Each wall is flat, endless, passes through zero and stands at right angles to its row. A trip goes straight from one point to another. Which walls does it cross, in order?

Walls:
(1): [  1 -22 -30]
(2): [ -3 -44 -60]
(3): [ 20  -2 -16]
(4): [20  3 16]
(5): [57 -1 -5]
(6): [ 50  73 -36]
(7): [ 25 -11 -19]
(8): [ 26 -27  11]
Trips:
[-40  -7   9] to [  3 -41 -41] => 2, 1, 7, 8, 3, 5
[-37  32 -28] to [ -9 -20 -33] => 3, 7, 6
[ 7 38 11] to [-45   9  26] => 5, 4, 6

Walls:
(1): [ 60  45  28  11 -41  13]
(2): [ 74 -44   1  32 -60 -20]
(3): [-22  14 -19  -1  31 -27]
(4): [-44 -44 -27  31 -34  34]
(5): [ 24 -26   3  -3 -27  13]
(6): [ 20 -52  11 -36  20  -1]
(7): [  1 -54  12 -17 -27  69]
(8): [-25   9  59 -27  37   0]
Trips:
[-32 -42 -92 -23 -42 -64] to [-23  47 -59  23 -41 -46] => 6, 5, 1
[ -5   5  14  -6 -45   4] to [ 39 -89  -4 -25 -18  38] => 6, 1
[ -8 -14 -67 -85 -37 -64] to [-13 -10  13  17  53 -72] => 5, 2, 8

Walls:
(1): [ 17  -8  20  13  91 -13   1  17  20  25  23]
(2): [ -9  12  -1   0  33  49  26  38   0 -22   7]
(3): [-47 -21  20  24  14 -10  17 -29  15  15 -21]
(4): [  9 -92  12 -65  20  54 -55 -19 -56 -11  16]
(5): [-53  -8  46 -10   5   5 -43  -1 -19 -79  19]
(6): [-38  27  10 -44  11   8 -27  12 -45  15 -31]
(7): [-26 -34  -3 -31  19   6 -10   0  -4 -12   1]
Trips:
[ 51  95 -19  37  35  21 -29  20 -36 -18  12] to [-54  -7 -45  18 -37  39  -5  25  12 -12 -18] => 1, 5, 7, 3
[ 56 -56  -4  12  31 -58   0  -3   4  46 -19] to [ 18  20  16 -13 -14   6  44 -11  18  34 -14] => 4, 1
[-28  35  11  21 -31 -25 -44  -9 -31  19  54] to [ 25  74  34  65 -15 -15  60 -48 -32 -21  21] => 6, 3, 5
[-26  38   2  75  43  -7   7  42   6 -62  -9] to [-38  33   4 -19 -30  43 -23 -24   8  -3  29] => 6, 1, 3, 7, 4
